Every row gives one point. The points of each table are mixes of a few directions, plus a little noise. How many directions does each table use, and how many do they share? Where both have some left over, give the other angles between the two spaces (their principal angles), to ten degrees, smallest first.
In the rows, zero is written as 128.

First (4 x 2):
[[136  93]
 [128 126]
 [112 203]
 [136  89]]
Second (6 x 2):
[[183 150]
 [ 86 111]
 [ 99 116]
 [112 122]
 [194 155]
 [ 94 114]]
Directions: first 1, second 1, shared 0; angles 80

First (8 x 6):
[[150 107 145 150 103 140]
 [123 127 115  79 160  93]
 [131 102 167 192  76 167]
 [157 154  80  77 167 104]
 [ 97 165 120 150 136 145]
 [130 137 151  86 171  73]
 [ 72  62 144 152  75 161]
 [163 168 101 139 137 141]]
Second (7 x 6):
[[127 126 127 128 127 129]
 [116 109 117 125 115 138]
 [128 128 128 128 128 128]
 [ 62  23  66 109  58 183]
 [174 202 172 141 177  89]
 [152 167 151 135 154 108]
 [136 141 135 130 136 121]]
Directions: first 4, second 1, shared 1

First (7 x 9):
[[111 121 159 143 127 122 126 137 135]
 [121 186 192 205 132  74 112 149 143]
 [156 174  88 124 127 117 126 104  96]
 [155 187 119 159 134  97 119 127 126]
 [ 93  76 171 127 126 143 131 148 152]
 [ 88  51 127  72 114 177 144 110 103]
 [172 102  39  66 137 167 137 121 141]]
Second (9 x 9):
[[ 82 125  89 110 183 105  86 121 136]
 [169 110 160 181 174 128 159 130 134]
 [114 139 121 141 111 156 124 137 139]
 [ 89 114  91  72 141  61 106 139 108]
 [204 156 183  74  33 163 142  62 102]
 [144 135 144 153 114 159 140 128 136]
 [152 146 153 173 108 196 140 118 149]
 [ 94  93  97 106 164  39 133 173 108]
 [105 134 114 143 124 145 122 144 140]]
Directions: first 3, second 4, shared 0; angles 50, 80, 80

First (10 x 14):
[[103  72  97  58  37 167 133 167 101 141 142 145 120  89]
 [169 148 156 117 127 106  74  97 101  79  99  73 109 133]
 [129 136 115 191 176 132 178 135 154 157 156 164 153 167]
 [169 159 164 114 170  85  59  77 146 110  99  55 113  93]
 [152  85 110  86  60 162 102 135  99 133 123 108 129 136]
 [ 79 133 150 143 171 116 152 100 163 124 128 152 149 168]
 [118 157 131 150 161 107 145 139 139 128 135 142 119  99]
 [127 113 120 150 157 120 169 135 143 133 178 149 141 124]
 [110 174 125 192 193 124 150 126 177 181 107 157 146 153]
 [124 104 110  78  27 161 117 169  56  94 113 134 101 119]]
Second (11 x 14):
[[157 131 111 119 130 112 113 142 178 148 124 131 140  80]
 [146 127 110 121 136 120 118 138 183 166 127 133 144  86]
 [ 72 132 137 147 129 105 193 151 148  49 141 216 151 173]
 [145 141 126 124 117  97 130 151 151  75 124 155 134 107]
 [156 133 117 119 126 113 112 140 159 132 123 127 133  90]
 [125 130 130 129 126 124 133 131 127 116 128 135 128 132]
 [176 153 151 118  89  98  96 137  54  12 111 101  90 127]
 [143 124 127 123 129 143 105 114 111 164 124  90 117 120]
 [102 102 139 133 145 201 108  70  49 240 132  43 101 178]
 [162 138 123 118 118 106 109 142 143 104 120 125 126  93]
 [ 23  97 138 157 162 187 191  92 105 203 153 151 143 224]]
Directions: first 6, second 3, shared 2; angles 60

First (10 x 20):
[[168 155 101 112 127 184 131 166 113 128 134 152 165 130 120 141 160 125
  133 130]
 [156  79 152 112 144  75 123  90  96 120 170 137 102 105 102 142 179 146
   88 151]
 [ 81 124 105 150 169 161 110 141 146 143 110  84  90 171 134  64 107 107
  204 122]
 [114  86 137 138 111 125 153 138 147 122 166 121 115 138 138  89 139 121
  169 125]
 [146  97 128 141 132 125 141 143  75  62 122 178 130 140 162 122 118 126
  107 152]
 [149 213 135 115 159  73 135  65 168 155  99  58 156  66 105 249 115 133
   59 106]
 [121 137 128 125  98 145 119 144 129 138 114 152 140 134 131 119 113 132
  126 123]
 [ 93 104 132 136  97 146 126 148 151 147 138 131 115 151 133  72 118 125
  175 118]
 [127 159 139 134  92 112 149 126 146 114 103 137 161 109 152 169  85 129
   95 114]
 [126 125 122 117 150 134  92 120 108 151 122 131 107 137 103 113 146 136
  126 137]]
Second (11 x 20):
[[124 103 176 112  63  65 108  94 110 136 123 187 127 100 119 148 111 163
   46 134]
 [143 135 120 123 133 141 128 136 118 124 129 136 138 127 126 136 139 128
  124 131]
 [157 161  86  93 167 207  63 155  91 187 120 144 128 149  69 109 189 136
  144 139]
 [ 96 144  85 147 198 186 125 149 166 154 128  45  98 168 123  74 136  94
  236 115]
 [113 129 120 136 145 138 128 130 143 136 128 102 116 139 128 110 125 118
  159 123]
 [125 115 148 137 104  93 152 116 133 102 131 137 134 114 149 145 107 131
  104 127]
 [ 81 109 143 150 126  98 138 110 166 133 128  88  99 135 143 101  95 119
  159 115]
 [163 110 173 119  57  62 155 108  96  78 132 205 165  83 151 192 111 155
   21 139]
 [135 137 111 135 150 149 143 142 133 117 131 109 134 135 137 127 133 114
  154 126]
 [122 122 136 132 120 114 135 123 133 121 129 127 127 125 135 130 119 128
  124 126]
 [149 141 110 125 145 154 134 144 118 120 130 129 141 131 128 136 144 122
  136 131]]
Directions: first 6, second 3, shared 3

First (11 x 32):
[[158 162 152  90 141 115 110 143 111 162  95 145 133 127 151 125 111  74
  116 124 149 132 146 132 113 131 144  99 100 112 153 111]
 [157 146 154  65 136 126 118 135  83 158  65 150 115 103 134 107 106  95
  115 132 165 143 127 134 102 133 126 132 115 111 155  93]
 [118 143 116 184 132 113 121 136 182 122 190 114 157 168 150 161 142 110
  135 116  92 108 155 123 152 123 154  82 111 136 116 165]
 [149 127 148  61 129 137 127 126  71 146  58 148 103  90 117  97 109 123
  117 138 169 148 110 134 100 134 111 159 133 115 148  87]
 [136 133 135 112 130 127 125 130 117 136 113 134 125 122 130 123 122 119
  125 129 137 132 128 130 122 129 128 128 124 124 135 119]
 [ 81  79  90 195 109 146 154 106 163  76 189  99 126 137  96 138 156 207
  147 132  91 118 105 120 155 123 108 164 168 153  89 160]
 [ 98 108 101 191 119 131 140 120 172  96 190 105 140 151 120 148 150 164
  141 125  91 113 128 122 154 123 128 127 143 145 101 162]
 [ 99  96 105 165 116 141 146 113 145  95 161 111 124 130 106 131 144 180
  139 132 108 124 111 124 143 126 113 155 155 143 104 145]
 [148 144 145  91 134 124 119 135 104 149  92 142 123 117 136 118 114 101
  119 129 150 136 132 132 113 131 131 123 116 117 146 108]
 [138 138 136 113 132 125 123 132 119 139 114 134 128 125 134 125 122 112
  124 127 137 130 132 130 122 129 132 121 120 123 137 121]
 [126 132 125 141 129 124 126 130 141 127 143 125 135 138 133 136 131 124
  130 125 119 123 135 127 134 127 134 117 124 130 125 137]]
Second (10 x 32):
[[101 122 150 129 132  86  86 136 144 130 192 127 151 120 128  99 123 175
  125 129 164 131 126 152 131 158 146 153 134 116 137 120]
 [ 78 117 169 130 135  50  49 143 158 133 249 127 171 112 129  74 118 217
  122 130 196 134 125 174 133 185 162 175 140 106 144 113]
 [137 130 121 128 127 142 142 125 123 127 107 128 121 131 128 137 130 113
  129 128 116 127 128 120 127 118 122 120 126 132 125 130]
 [123 127 132 128 129 121 121 129 131 128 139 128 132 127 128 123 127 136
  128 128 134 128 128 132 128 133 131 132 129 126 129 127]
 [100 122 151 129 132  84  84 137 145 131 196 127 152 119 128  98 122 178
  124 129 166 131 127 154 131 160 147 155 135 116 137 119]
 [142 131 117 128 126 150 150 124 120 127  95 128 116 132 128 143 131 104
  130 128 109 126 129 115 126 113 119 115 125 134 124 132]
 [143 131 116 128 126 151 151 123 119 127  92 128 115 133 128 144 131 102
  130 127 108 126 129 115 126 111 118 114 124 134 123 132]
 [155 134 106 127 124 169 170 120 112 126  64 129 105 136 128 156 133  81
  131 127  92 125 130 104 125  98 110 103 122 139 120 136]
 [163 136 100 127 123 182 183 117 107 125  45 129  99 139 128 165 135  66
  133 126  81 124 130  96 124  89 105  95 120 143 117 138]
 [139 131 119 128 127 145 146 125 121 127 101 128 119 131 128 140 130 108
  129 127 113 127 129 118 127 115 120 117 125 133 125 131]]
Directions: first 2, second 1, shared 0; angles 80

First (8 x 32):
[[115 106 137 157 134  99 141 155 100 170 149 150 124 121 131 110 131 132
  112 119 145 114 156 151 129 133 118 105 113  99 118 144]
 [125 124 130 134 129 122 130 133 122 136 132 133 127 127 128 125 129 129
  125 126 132 125 134 133 128 129 126 123 124 122 126 131]
 [138 146 121 105 124 150 117 107 150  95 112 111 132 134 125 142 126 124
  142 135 114 139 105 109 128 124 137 147 142 151 136 115]
 [135 141 123 111 125 144 120 113 144 104 116 116 131 132 125 139 126 125
  138 133 118 136 112 115 128 125 133 142 137 145 134 119]
 [165 193 103  43 113 212  90  50 209   7  67  65 141 150 117 182 118 115
  178 155  78 168  45  60 127 112 159 197 174 214 157  80]
 [138 144 122 107 124 149 119 109 148  98 113 112 131 134 125 141 126 125
  140 135 116 138 107 111 128 124 135 146 139 150 135 116]
 [109  95 141 171 136  86 147 168  87 189 159 160 121 117 133 101 133 134
  102 115 153 108 170 162 128 136 113  93 105  85 113 152]
 [ 99  76 148 196 140  61 158 191  63 225 177 179 118 111 137  86 136 138
   88 107 168  96 195 183 129 141 103  73  90  59 105 166]]
Second (10 x 32):
[[133 124 124  35 129 171 153  97 171  72  48 146 131 167 120 149  94 135
  132 135 125 116  82  73 118 126 155 186 148 216 110  89]
 [165 133 112 210 121  86 105 206 160 137 183 115 122 141 114 113 225 131
   90  79  83  77 190 160 107 142  62  65 141  31 104 113]
 [ 99 128 139 105 136 140 130  80  83 145 120 134 124 104 143 132  69 126
  156 164 168 169 101 126 147 119 169 147 105 170 157 158]
 [118 125 137 148 124 122 130 128 111 146 147 119 138 109 132 122 124 121
  133 132 132 144 132 143 136 125 127 125 126 107 135 142]
 [135 118 129  56 118 167 161 118 185  75  62 133 150 162 114 141 114 127
  124 120 105 114  93  84 117 127 135 186 165 181  97  82]
 [ 90 119 154 140 119 134 144  99  82 163 147 111 157  81 140 118  80 110
  154 154 151 185 112 149 153 117 150 152 124 118 149 162]
 [126 113 144 137 103 137 159 152 160 120 130 104 176 121 115 118 144 110
  119 107  92 132 129 134 127 127 104 157 170  89 101 107]
 [127 133 121  92 140 139 123 103 123 116 101 144 108 141 133 139 104 138
  136 143 147 127 110 108 128 127 151 136 114 177 137 128]
 [143 141 113 189 141  89  90 157 106 156 178 130  95 123 133 121 171 138
  116 118 132 108 170 157 123 136 106  63 100  81 141 149]
 [143 146 107 169 150  93  83 141  99 152 164 143  78 130 137 128 157 146
  122 129 147 107 160 146 123 135 121  62  86 111 149 152]]
Directions: first 1, second 3, shared 0; angles 40

First (11 x 32):
[[123 115 164  98 144  99 112 155 162 110  85 146 114 158 138 138 120 141
  120  93  99  94 156 136 123 104 107 107 176  96 143 103]
 [194 132  85 132 147 134 150  72  48 100 223 120 134 102  90  86 186 168
  136 120 191 223 109 131 115 162 160 173  69 180 125 105]
 [108 139 118 165  79 181 142 112 145 187 119  95 141 102 101 138  79  73
  138 185 170  94  87 130 143 154 175 142  72 166 112 203]
 [102 121 174  96 116 121 125 174 166 134  72 124 126 171 166 163  88 103
  144 123  81  54 142 126 125 129 112 104 176  98 108 175]
 [126 122  70 175 120 124 115 117 152 148 122 143 148  92  92 117 126 116
   93 158 175 154 110 108 133 110 119 123  86 139 171  98]
 [ 89 145 169 131 122 143 124 126 142 140 108 123 102 125 148 135 119 125
  130 121  79 109 144 150 146 108 132 122 151 109 116 120]
 [200 132 133 112 124 120 144  75 114 110 168 136 130 142  85  97 155 157
  133 109 162 208 142 134 110 168 162 181  44 177 143 121]
 [118 101 117 110 151 112 116 178 125 113 106 127 134 138 140 145 116 125
  127 119 143  62 113 121 121 111 105  88 201  99 126 132]
 [158 149 127 141 132 155 145  63  73 122 198 114 110  97  97  92 167 158
  136 120 155 200 122 155 133 147 175 173  74 171 118 107]
 [106 120 126 123 157 107 111 155 127 107 115 142 118 127 151 132 141 145
  115 107 101 110 139 128 131  91  94  97 192  89 136  83]
 [ 83 132 122 128 117 110 123 180 153 135  92 138 149 152 200 165 110  98
  134 152  52 104 142  89 129 123  68  97 167  85 110 159]]
Second (9 x 32):
[[112 145 165 145  95 148 137  96 123 123 139  86  82  98 120 121 138 126
  149 171 113 176 143 131 104 167 168 172  26 158 136 161]
 [175 106 166 101 136  98 117 128 170 108 118 147 145 170  87 133 130 124
  117  76 145 133 147 145 102 134 144 151 127 135 129 119]
 [116 149 136 145  91 151 141 125 162 176 130 133 176 157 150 156 103  66
  135 144  77 135 123 117 145 143 133 151 121 136  72 185]
 [137 171  98 140 102 157 149  67 124 183 103 160 115 109 118  87  93 168
  120 140 155 138 134 140 193 121 124 112  69 153 184  98]
 [219  80  51  33 181  93 151 178 127 112 117 176 170 223 144 112 130 165
  123 127 123  81 102  53 142 101  82  84 249 119 157 115]
 [129 150 124 113  95 139 154 119 143 153 108 130 123 153 165 126 109 126
  147 177  73 147 142  90 142 151 116 136  80 141 140 169]
 [ 88 110 173 146 151  94  89 157 120  72 123 108  95  90 124 146 153 136
  122  88 144 120 150 164  82 121 118 119 141  91 128  96]
 [105 128  98 155 144 147 124 128  88 130 155 115 124  85 123 121 139 132
  122 133 160 114  99 141 141 108 133 111 159 124 119 108]
 [ 72 112 141 175 157 124  91 157  94  94 160  97 121  66 120 150 157 110
  117  97 161 107 110 171 101 106 133 115 181  95  88 101]]
Directions: first 6, second 6, shared 3; angles 40, 70, 70

First (10 x 32):
[[120 149 140 126 122 115 129 152 105 114 138 134 114 117 142 125 125 151
   99 129 140 109 124 145 117 119  99 121 111 166  93 111]
 [113 167 151 125 116 103 130 174  84 101 147 140 102 107 156 122 123 172
   71 130 152  91 121 160 108 110  73 115  96 200  61  95]
 [133 115 121 129 132 136 127 114 142 137 122 124 136 135 119 130 130 114
  146 128 120 140 130 118 134 134 146 132 138 105 149 139]
 [118 153 143 126 120 112 129 157 100 111 140 136 111 115 146 124 125 156
   92 129 143 105 124 148 115 117  93 120 108 174  85 107]
 [119 152 142 126 120 113 129 156 101 112 140 135 112 115 145 124 125 155
   93 129 142 106 124 147 116 117  94 120 108 172  87 108]
 [147  79  99 131 144 159 125  70 183 162 104 113 161 154  93 136 134  73
  199 126  98 174 136  88 153 150 197 144 168  37 212 170]
 [153  62  89 133 149 169 124  51 201 173  96 108 172 163  82 139 136  55
  222 125  88 188 139  76 161 158 220 149 181   7 240 183]
 [118 154 144 126 120 111 129 159  98 110 141 136 111 114 146 124 125 157
   90 129 144 104 124 149 115 116  91 120 106 176  83 106]
 [116 160 147 126 118 108 130 165  92 106 144 138 107 111 151 123 124 164
   82 129 147  99 123 153 112 114  83 118 102 187  73 101]
 [143  88 104 131 141 153 125  81 173 155 109 116 154 150 100 134 133  83
  186 126 104 165 135  96 148 146 184 141 161  55 196 162]]
Second (11 x 32):
[[144  87 103 131 141 154 125  80 174 156 108 115 156 150  99 135 133  82
  188 126 103 166 135  95 149 147 186 141 162  52 199 163]
 [143  89 105 131 140 153 126  82 172 155 109 116 154 149 100 134 133  84
  184 126 105 164 135  97 148 146 183 141 160  56 195 161]
 [142  92 106 131 139 151 126  86 168 153 111 117 152 147 103 134 132  88
  180 126 107 161 134  99 146 144 178 140 157  62 189 158]
 [110 174 155 125 114  99 131 181  77  97 150 142  98 104 160 121 122 179
   63 130 155  86 120 165 105 107  64 113  91 211  50  90]
 [107 182 160 124 111  94 131 191  68  91 154 144  92  99 166 119 121 188
   50 130 160  78 119 172 100 103  52 111  84 227  36  83]
 [110 175 156 125 113  99 131 183  76  96 151 142  97 103 161 121 122 180
   60 130 156  85 120 166 104 107  62 113  90 214  48  89]
 [130 124 125 128 129 131 128 123 133 131 126 127 131 130 125 129 129 123
  134 128 125 132 129 124 130 130 134 130 132 120 136 132]
 [144  86 103 131 141 154 125  79 175 157 108 115 156 151  98 135 133  81
  188 126 103 167 135  94 149 147 187 142 162  51 200 163]
 [135 110 117 129 134 139 127 107 148 140 119 123 140 138 115 131 130 108
  154 127 117 144 131 114 137 136 153 134 143  95 159 143]
 [126 133 131 128 127 125 128 134 123 125 130 129 125 125 131 127 127 133
  121 128 131 124 127 132 125 126 121 126 124 137 120 124]
 [117 157 146 126 119 109 130 162  95 108 142 137 108 112 149 123 124 161
   86 129 146 101 123 152 113 115  87 119 104 182  78 103]]
Directions: first 1, second 1, shared 1

First (11 x 32):
[[134 120 131 114  96 118 119  99 139 126 141 147 149 110 149 145 110 131
  117 114 143 104 150 144 129 172 125 122 109 135 115 125]
 [136 129 126 135 113 118 131 128 103 133 125 141 111 155 132 133 115 130
  114 139 131 141 122 130 123 118 132 135 132 149 124 145]
 [129 124 124 139 116 115 123 112 141 130 133 111 132 124 117 121 112 112
  124 127 142 122 129 133 133 145 114 132 133 128 124 115]
 [139 102 119 141  46  74  97  37 188 129 161 105 172  84 125 130  54  83
  100 101 193  72 165 166 146 249  83 127 112 136  98  82]
 [129 130 130 122 132 133 131 136 117 128 126 139 124 133 135 133 134 137
  128 130 122 132 128 126 125 119 137 127 125 131 129 137]
 [148 116 127 116  51  94 117  78 108 133 146 178 131 141 168 163  77 134
   87 124 158 110 154 159 121 186 129 130 105 171 102 149]
 [109 138 119 180 199 140 136 168 160 129 111  32 111 129  49  66 155  87
  164 145 117 156  84  95 144  70 101 141 178  88 152  88]
 [126 127 123 149 131 119 125 123 142 130 128  97 125 127 102 110 120 108
  130 132 138 130 119 125 135 129 113 134 143 123 129 111]
 [122 136 137  98 160 161 138 159 112 122 119 158 131 125 152 142 168 161
  143 124  96 133 128 118 119  97 155 116 115 117 139 148]
 [119 138 135 107 171 162 140 170 109 124 115 148 122 132 141 134 172 158
  147 131  92 143 120 111 119  81 153 120 124 115 144 148]
 [118 147 137 109 193 175 150 195  89 125 103 151 104 151 138 131 190 167
  153 142  76 164 106  99 115  43 165 123 133 116 151 162]]
Second (11 x 32):
[[110 137 107 140 189 148 122 204 126 103 107  84  91 125 103 109 107  99
  134 123 108 126 104 103 153 123 133 157 120 126 154 118]
 [129 125 155 156 109 156 110 148 137 133 134 141  86 117 169  96 137 175
  139 128 163 106 107 166 150  94  88  85  84  73 139 126]
 [119 117 131 129 131 130 115 136 138 105 119 116 120 131 124 128  91 110
  103 112 130 106 119 135 145 154 149 149 141 150 115 109]
 [123 139 132 100  88 118 149  54 122 162 132 126 175 136 108 146 141 140
  150 130 131 172 160 128  97 136 111  92 161 144  95 131]
 [159 159 136  83  80 146 131 106  75 140  41 241 159 124 213 144 155 128
  146 165  80 115 151 103  53 102 179  93 124 124 209 173]
 [136 133 122 126 109 115 142  75 131 151 159 116 150 126 112 139 150 143
  153 134 148 158 151 123 109 130  93 115 140 130  99 131]
 [145 130 122 136 112 132 116 101 132 114 129 132 123 118 144 131 113 124
  137 129 151 112 137 115 115 142 118 145 139 142 123 118]
 [160 109 115 161 142 102 119 127 149 111 179 128 113 118 133 137 141 124
  112 130 158 101 124 122 138 136 118 181 114 129 117 129]
 [ 52 109 154 108 167 144 127 209 136 118  90  79 119 157  78 108  71 109
   74  89  78 132  88 175 198 143 182 105 134 136 113 100]
 [141 132 113 141 161 120 135 163 125 132 144 132 116 123 127 126 162 126
  137 143 118 132 121 111 126 104 120 145 103 108 154 148]
 [134 117 121 130 121  97 141  85 143 141 174 112 154 132  98 146 142 129
  123 124 143 147 144 131 127 145 115 143 145 143  86 126]]
Directions: first 3, second 6, shared 0; angles 30, 40, 80

First (11 x 32):
[[141 112 118 124  88 206 171 111  49  69 169 198 219 160 111 142 122 107
   75 167 170 146 100 140  95 122 117 125 162 142 106 113]
 [128 104 134 113 149 103 123  96 160 178 117 114 102 105 171 124 122 132
  130 123  89 119 132 144 138 138 119 140  82 126  99 124]
 [150 172 112 137 139 129 118 118 113  52 148 105 217 103  95 157 184 134
  105 115 183  89  92 134 139 117 126 201 134 106 105 218]
 [141  51 118 100 120 155 184 108 137 163 120  92 174 106 167 127 155 139
  159 151  81 179  68 168 185 136 102 156  84 116  42 196]
 [123 144 123 130 140 114 106 113 133 115 133 119 142 109 130 145 150 127
  103 129 143 108 124 136 137 136 133 165 122 132 126 160]
 [152 197 148 151 126 123 117 150 103  94 140 187  97 176  86  99  64 124
  132  81 162  75 191  72  33  94 133  51 166 113 191   7]
 [113 121 131 132 133 102 121 165 165 164  99  86  70 125 127 113 128 140
  179 118  99 154 136 118 159 132 136 106 128 126 150 136]
 [126  83 132 120 123 122 158 161 162 184  96  83  83 131 142 101 122 145
  203 124  72 180 118 127 169 129 121  93 113 117 116 135]
 [ 71 136 130 137 134 100  68 131 144 157 119 143  46 125 141 144 117 108
   83 155 129 132 171 128 132 160 160 124 148 177 194  94]
 [140 143 141 129 120 143 132 111  98 122 146 194 119 159 128 115  77 115
  100 120 139 101 164 111  59 116 124  83 138 133 146  33]
 [122 146 119 136 137 111 111 144 143 109 121  87 139 109 111 140 166 137
  139 123 142 126 112 131 162 131 137 163 133 121 132 192]]
Second (9 x 32):
[[135 150 117 135 166  36  73 156 212 180  78  25  68  92 120 122 149 162
  197  94 105 109 157 121 170 135 128 148  97 111 148 201]
 [126 145 120 118 126 120 110 163 147 109 113 110 102 117  99 119 158 125
  157 100 131 130 140 106 132 120 126 133 139 136 147 144]
 [131  98 137 148 123 136 179  78  88 151 159 141 175 140 179 134 102 129
   88 155 124 121 116 163 126 144 148 139  99 113  85 115]
 [134 128 117 134 129  92  93 126 119 190 114 126  94 149 166 127  86 127
  122 138 114 111 182 113 103 141 142 114 130 135 161  97]
 [150 119 124 122 112 176 127 110 113  95 139 184 184 155  72 146  88 133
   98 182 170 149 111 149  95 120  80  83 160 147 134 114]
 [100 133 158 114 154 156 112 118 145 125 126 156 104 117 152 139 124 122
  115 136 102 139  76 120 149 119 119 122 140 115 130  98]
 [105 113 141 132 135 146 173 135 147  94 135  84 154  92 125 132 192 137
  150 121 117 159  53 154 202 128 138 170 110 106  80 200]
 [143 107  63 133  33 154 177 199  34  83 145 124 168 170  84 106 175  95
  139 119 176 160 205 107  96 141 166 142 169 185 147 160]
 [128 160 176 116 173 136 108  68 148 124 144 202 103 120 155 127  79 122
   85 107 113  74 115 119  78 105 105 101 107 104 120  22]]
Directions: first 5, second 6, shared 2; angles 30, 40, 90
